Every row gives one point. Examples show where two turns around zero, p and q, send a point. Write where each new point lands after one turn and then the other. Backwards means that the second turn is done in reverse. Each puzzle has new turns, and all numbers are rounded.
In the rows, 128 means zero.

Turn p:
[171 136] -> [148 167]
[123 136] -> [119 129]
[147 151] -> [121 157]
[71 88] -> [125  58]
Turn q:
[153 169] -> [151  86]
[82 97] -> [124 183]
[148 118] -> [109 116]
Where do these land?
p, then q backwards: [161 169] -> [90 92]
q, then p backwards: [166 158] -> [94 93]
p, then q: [128 111] -> [112 122]
q, then p backwards: [ 83 109] -> [170 153]
q, then p: [102  93] -> [ 86 139]

Turn p:
[165 148 116 165] -> [183 121 141 130]
[141 174 192 150] -> [141  98 174  67]
[108 131 118 144] -> [130 154 137 129]
[120 124 106  94] -> [113 135  90 133]
[106  63 108  88] -> [ 73 132  98 181]
Turn q:
[122 112  90 121] -> [139 137 101 157]
[149 138 173 146] -> [104 129 168 101]
[ 59 161 119 168] -> [97 90 66 92]
[149 121 106  68] -> [189 144 137 151]
[127 105 180 158] -> [ 83 102 166 127]
[163 131 100 106] -> [157 167 130 140]
Where do these land?
p, then q: [165 140 141 186] -> [114 146 195 129]
q, then p backwards: [112 142 105  75] -> [172 155  97 141]
q, then p: [128 128 113 107] -> [150 117 126 134]
q, then p backwards: [ 74  69 108 136] -> [168  67 115  90]
p, then q: [ 87 166 127  90] -> [184 118  94 118]
q, then p: [154 121 133 165] -> [113 155 138  95]
q, then p backwards: [176 130 169 138] -> [ 90 129 163 166]

Turn p:
[ 69  73 114 206 145 151  83 126] -> [127 142 131 122  71 204 102  52]
[163 187  82 124 119 110 159 129] -> [ 99 141 110 111 111  96 135 200]
[156 143 119 115  95 162 131 147] -> [132 124 154 163 109 111 142 161]
[124 131 102 116 113 118 173 155] -> [ 97  98 101 148 125 125 129 159]
[216 114 140  87 169 122 163 146] -> [144 152  87 173 159  42 121 137]
[ 69  94 146  99 148 111  54  98] -> [158 139 160 102 182 191  87  88]
[143 134 125 127  88 101 146 101] -> [156 105 110 106 123 125 145 163]
[129 143 155 150 127 119 123 158] -> [114 108 146 115 113 101 122 108]
[ 82 133 168 128 147 156 119  93] -> [124 142 153 111 157 159 167  86]
Turn q:
[ 60 142 152 136 140  85 117 150] -> [119 142  99  90 140  73 169 102]
[123 135 172 109 164 135 141 112] -> [ 98 146 139 116 127 153 144  86]
[142  97  93 126 108 185 147 135] -> [157  78 165 127 125 154 104 149]
[136 129  79 113 108 168 165  80] -> [122  70 120 135 125 188 123 164]
[106 103 192 134 135  89 148  95] -> [116 139  97 139 165 131 144  55]
[130 181  97 198 107 129  57 185] -> [144 157 159 155 118  41 157 206]
[151  97 111 112 165 122 142 102] -> [104 130 125 116 149 161  83 124]
[152 103 126  79 116 142 120 100] -> [117 106 122 142  94 156  87 110]
[151 165 131 146 110  97 114 192] -> [174 185 127 131 109  93 142 155]
Where do these land?
q, then p: [107 169 148 169  93 158 133 127] -> [115  97  77 137 109 100 159 110]
p, then q: [144 183 136 124 117 140 117 158] -> [148 151 106 118 127 102 150  83]
q, then p: [ 76 163 128  68 194  73 158 126] -> [ 87 138 136 149 195 181 142 206]
p, then q: [119 124 168 143  99 159  99  76] -> [140 142 143 156 117 200 133 103]
q, then p: [ 98 119 118 136  92 166 157 101] -> [149 126  88 175 119 136 134  96]
q, then p backwards: [101 168 129 137 174 144 159  95] -> [ 72 170 126 121 134 141 159 102]
q, then p backwards: [155  77  88 135 126 112  79 157] -> [177 126 114 105 134  88  87 173]
p, then q: [180  85 115 100  99 139 122 122] -> [157 170 150 163 149 120 106 164]
p, then q backwards: [175  80  98 164 106  82 124 149] -> [141 102  93  76  69  99 106 144]
p, then q: [125 112 151 103 181 106 132 168] -> [ 65 132 108 122 157  98 118 132]
